Each row is a point. Any point is a mix of the corners, with weights that add up to 1. It lies inside the corners' shape when no weight is negative. Is each point inside? If not, which corners have a negative weight?

Corners:
(1): [ 60 -24   4]
(2): [-10  17 -30]
(3): [-57 -11   5]
(4): [ -5 -12  57]
Points:
[ 1 -7 -2] => inside
[ 24 -18   4] => inside
[-58   5  -3] => outside (1)
[  1 -11  40] => inside
[ 38 -19   4] => inside
[-36  -9   3] => inside
[ 10 -17   6] => inside
[ 49 -21   4] => inside

Corners:
(1): [-20 -11   8 -26  33  24   3  -5  -5]
(2): [-11  12  17 -32  24 -49  11  31  32]
(3): [-21 -45 -14  15  48  41  43  21  27]
(4): [-60   2 -15  17 -26  -8 -29 -17  18]
(5): [-15   9   9 -20 -31  19  20 -41  39]
(6): [ -5   9   7   2 -24 -34 -29 -29 -29]
(7): [-16 -36 -31  -3 -27  -6  11  46 -25]
(8): [-21  -8  32  13   7  31  49 -12 -23]
(9): [-13 -13  32  -3  -5  36 -15 -19   5]
(10): [-3 37 15 -7 18  8 20  7 41]
Points:
[-13   6   9 -13   6 -10  11   5  19] => inside
[-21  -1   0  -6   3  -4  10  -1  16] => outside (9)
[-19  -7   2   1   2   6  22   7   0] => outside (9)
[-28 -14  -1  37 -36  45  18 -23  -4] => outside (1, 2)

Corners:
(1): [  9  21 -26  -6  14  23  11 -17  36  17  14   7  23  13 -20 -18  -5 -16
  -1 -16]
(2): [ 33 -41 -11  12  16  32  16   1  -9  17  -5  48  42  -4 -24 -29 -25  30
   6   9]
(3): [-26 -43   6  12  -8 -29 -41 -44  -9  28   6  19  26   5 -31 -24   1   9
  16  -7]
(4): [-14 -13  37  35  29  24  31   5  25 -31  19  11  45 -40  31 -46  14  34
  29 -31]
(5): [  6  10   4 -15 -34   3 -25  15  18  18  17 -20   4  29 -19 -20  40  24
   4 -29]
(6): [ -5  -2 -29  23  39   2  35 -54   5 -19 -30  20 -13   4   7 -28  -3  23
 -25  -1]
(7): [ 15   9   0 -21 -17  -6  37  -8 -23 -42  15 -24  44 -34  14  12   2  -4
  -6   5]
(8): [-11   4  33   2  12   9   7 -34 -32  23   4 -17  39 -21  -5  21  -7   2
 -23  40]
(9): [-22   7  11  -4   6  -9   7  -1  34  -4  40 -10  23  -7  12 -10   8  23
 -29  38]
(10): [ 18   9  35 -19  45 -29  43 -29 -21  -3   2  -4 -17  27  24 -30   3 -14
 -18   6]
(11): [  7   6 -20 -29  37  -4 -19  -4 -23 -20 -14  -1   5 -18 -20 -13  15 -10
 -27   4]
(12): [ 31 -13  26 -24   3 -33  -4 -42  11 -24 -11  -3 -15  18 -22   6  26  16
  -5   9]
(13): [-26  16 -19   9 -27  12  -9 -46   2   6  -2  32  17  16  18   8  52  -9
   0 -21]
(14): [  0 -18  10   7  18 -13  13 -38   5  -4   9 -14  -4 -21  24  -8  32 -16
 -33 -24]
(15): [ 20 -10   2  22 -35  31 -29   8 -17  18  -3  15   1  -4 -19  -2  29 -19
  32  24]
(16): [ 38  23  16  44  19  23  -7  23 -30 -18  -5  30  47  18 -10 -23 -16 -21
   7   3]
(17): [  3   1  28  11 -14 -27  12   5   5   4 -32  20  11  12 -25 -10   3 -11
 -24  33]
(18): [-33  -3 -14  10  41   6   4 -32   2  25  24  13 -23   4 -22  15   0   6
 -17  -4]
(19): [-10  13  -3  -5   1  -8 -11 -32  24  16 -26  25 -25  21  36  12  12  20
   2  -9]
(20): [  9  18 -22 -26 -24  15 -31 -23 -19 -36  16  36  34 -45 -21 -19 -15   7
 -15 -29]
(21): [-33   4  32 -10  12  24  -1   9  21 -41  -7   3   5   9  32  11 -22  19
 -21  20]
Points:
[ -6  -1  -7   9  20   2  13 -28   4  -6  -4  12   2   1   0 -13   3  11
 -15   3] => inside
[-10   2  26   6   9 -13 -15 -22  -1  -5  -9   6 -10   8   3  -7  23   4
 -13   7] => outside (1, 2, 7)
[  4   2   1  -5   8   5  -3 -14  -6 -10   1  13  15  -5  -6 -12   1   3
 -10  -1] => inside
[ 60  -9  14  27  15   5  16 -21 -30   6 -18  22  38 -13 -27 -33 -18 -22
  21   5] => outside (5, 9, 11, 13, 18, 21)
[  4   4   0   2   6   6   1 -15  -7   4   1  16  18   0 -12 -11   3   8
  -1   5] => outside (14, 21)
[ -1   1   5   2   9   3   3 -15   1  -4   6   8  12  -1  -1 -13   7   7
  -4  -6] => inside
[ -3  -5  -3  16  10  10  -5 -15  -4  17   9  21  22  -4 -19 -27   9  -2
  -5  -2] => outside (7, 12, 19, 21)
[-16   0   3  10  23  30  51  16  17  20  21 -26   9  -8  17 -14  26  -9
 -23  21] => outside (3, 12, 16, 19, 20)

Corners:
(1): [ 11  -1   5  -2 -10  15 -10  -7  -2  -2  -5   9   7  -9 -10  14   7  -5
   7 -11]
(2): [  4 -13   1  -8  -3   0   5  -3  10   7  -8   0   4  13 -20  -6  14  -4
   5  -8]
(3): [ 22  -5   4   9   5  -6   1  14   0  -3 -15   4 -11  47   2 -15  -8   5
   8 -14]
(4): [ -1   0  -4  -6  -7  -2 -25  -3   4   0  -8  22 -13 -10  -8 -12  11 -13
   4   0]
(5): [ 13  -1 -12 -12   6   4   6   7  -2  -7 -18  11  -8  14 -11  10   0  -7
   7 -16]
(6): [-21 -13   0  12  -5   2 -16   7  11   4 -12  14  19  -2  -5 -21  10 -20
  10 -22]
(7): [ -6  -2  -2  -7  13   7 -11  -6  -1   2 -22  -7 -10 -15 -13  -8  12  -2
   6  -7]
(8): [-20   8   9  -7  -2  -9  -1  -4  10   4   9  13 -21 -13   1  -7 -18  -5
  13  -5]
(9): [-15   5 -12  12   3   0 -16 -12  21   5  21  -3  16 -16 -10 -12  17  -5
  10  -5]
(10): [  2 -16   1  -6 -25  -7 -20   6   2  -1   5 -10   6 -12  -6  -7  -8  -5
  14   1]
(11): [  1 -22   7   5 -41   3   4   3 -22 -10  -9  -8 -21 -15   5  -8  -7  -9
  15  14]
(12): [ 15   2   0   8 -21  -1   5  -5   7  -3  -1  -6 -21   4 -12  60  -5  -8
   6   4]
(13): [ 16   2   5 -15   5  -9  16   4  -6  21  -4 -10 -21  19 -10 -10 -14  -2
  -2   8]
(14): [  6  -7  -3  23  10  -2   1  -6   1   2  -8   3  -6  -8 -26  -2   3  -6
  14 -15]
(15): [ -3 -10 -17   0  -4   1 -23 -35  15  24  12   1 -15 -13  -7  20  17 -10
 -10 -20]
(16): [ -5  -5   7  11  -1  -7   2  -9  -9   4  41 -12 -29 -12  -1  32  -9  -7
  14   6]
(17): [ 12  -2   4 -13   6  13   7 -21   4   8  -9   0 -23  -4  -8  13  -4 -17
   5   9]
(18): [ -4 -20   3  -6   3   2  -3   4  13   9   6   7   7 -12  -3  -4   3  -3
   3   9]
(19): [-24 -10   0   0  -2   0 -16  -9  11  -7  14   9  21  -9 -10  -7  -7 -12
   4  10]
(20): [ 14   3   0 -16   9  14   7  -5  -5  -1 -19  -2 -21  -5 -10  -5   6 -16
 -20  -3]
(21): [ -7  -7  -3 -10   1  58  -3  -2   5  -3  -3  13 -14 -10 -23  12  13  -8
  -1  10]
Points:
[-1 -4  4  2  3 -9  1  0  6  4  4 -3  1  3 -7  1 -6 -4 13 -4] => outside (4, 11, 15, 20, 21)
[  1  -5   0  -2  -2   4  -4  -7   3   3  -3   1 -10  -4  -8   3   2  -9
   6  -1] => inside
[ -1  -8  -3  -5  -5   5  -5  -4   4   3  -1  -1  -6  -6 -10   6   4 -10
   3   1] => outside (1, 3, 8, 14)
[  1  -5  -3   5   1   7 -10  -7   5   4   0  -4   1   2 -15   3   8  -3
   3 -10] => outside (4, 5, 8, 11, 17, 18)

Corners:
(1): [ -3  12   7  36  22  29 -14  40 -18  28  -7  36 -44  58 -34  -2  12  34
  -9  36]
(2): [-17  -1  41   6   7 -10  14 -46   7  -6   4  18 -18  51   6   2  -2  24
  10  -2]
(3): [ 31  -1 -17  -2  -3 -20  -8 -23 -12  10 -18 -15  34  -5 -12  32 -24 -25
  29 -24]
(4): [  0  27  22  20  13  29 -10 -12 -11  -7 -16  50 -38  36   2 -16  34  35
 -52  48]
(5): [  4  51  33  27  24  34  -7   5  -3   7  -4   5 -41  23  26   3  24  26
 -15  10]
(6): [ 12 -10  29   4   4 -30  -1 -27  20   6 -24   7  16 -13  -6  26   0 -17
  10   1]
(7): [ 15  13 -18  25  12   7 -21   3 -17  13   3   7 -60  -3  16  -3   6  10
 -32   9]
(8): [ 15   9   4  26 -11  12  33 -31  -3  -8  -9  13  -8 -13  11  -8  29   4
  23  15]
(9): [-21  25 -48   6  -7 -29  16 -49  16  10 -38  -7  16 -37 -25  26 -53 -31
  15 -16]
(10): [-40 -11 -38  -5 -32 -27 -19 -12   3   3 -28 -24  28 -35 -23   1 -42   5
  21 -22]
(11): [-15  12 -24 -23  26  36 -20  24 -29  -1   0  13 -39   3 -39  19  -2  32
 -22 -13]
(12): [-11 -15 -11 -13   0 -32  27  -8  12   3 -31 -10  30  -1   3  25 -47 -18
   4 -34]
(13): [  1  30  15  36  15  10 -12   2 -10 -45  -7  15 -38  19  23  10  20  34
   3  23]
(14): [-24 -16  30  28   2  17  -3 -26 -10 -20   8 -10  19 -29  -9  17 -36 -11
  24 -12]
(15): [-20 -15 -48 -25  23 -18 -15   6 -20  26 -23 -10  27 -22  -5  -4 -53   7
  21  -5]
(16): [-31  17  -8  -5  18   7 -52  17  -3 -13 -48  55 -41  27  -9 -24   5  -6
 -17 -17]
(17): [ 15  10  10   7 -20  -3  16 -15  -3  13   5   4  -4 -15   4  33 -46  10
  30  -8]
(18): [-30   3   5   3   9 -11 -33   9 -32   6 -48   6 -21  12 -45 -32 -28  17
 -25 -11]
(19): [ -5   5   6 -18 -23 -14   0 -11 -10  -3 -19 -19  10  -6   0  23 -23 -35
  40   9]
(20): [ -3  53  10  27   7  -5  -5  19  -4  -4  29  32 -14  24 -13 -19  15  26
 -18  10]
(21): [ 29   8  20   5  16   7 -11 -26  25 -24  15 -13 -26   9  -6 -11   1  10
  -2   6]
Points:
[ -2  10  -3   8   6  -3  -7  -9  -3   2 -17   8  -7   6 -11   7 -12   1
   2  -1] => inside
[ -3  13   5  12   5   6  -8 -10  -7  -2  -9   9 -17   4  -7  -1  -3  11
  -1   6] => outside (12)
[ -5   6  -3   4   4  -1  -7  -9  -6   4 -15   6  -5   2 -12   1 -13   5
   1  -2] => outside (13)
[ -7  19   2  11   5   9  -4  -4  -5  -4 -10  13 -13  13  -3   4  -4  13
   3   7] => outside (6, 7, 18)
[ -3   2 -11   8  -2  -9   3 -13  -7   6 -12   5   3  -9 -14  14 -21   5
   7  -6] => outside (5, 16, 19, 21)
[  6   9   5  17  -5  -5   3 -18   2  -5  -8  11  -8   3  -1  10  -4  -4
  10   3] => outside (5, 11, 15, 18)
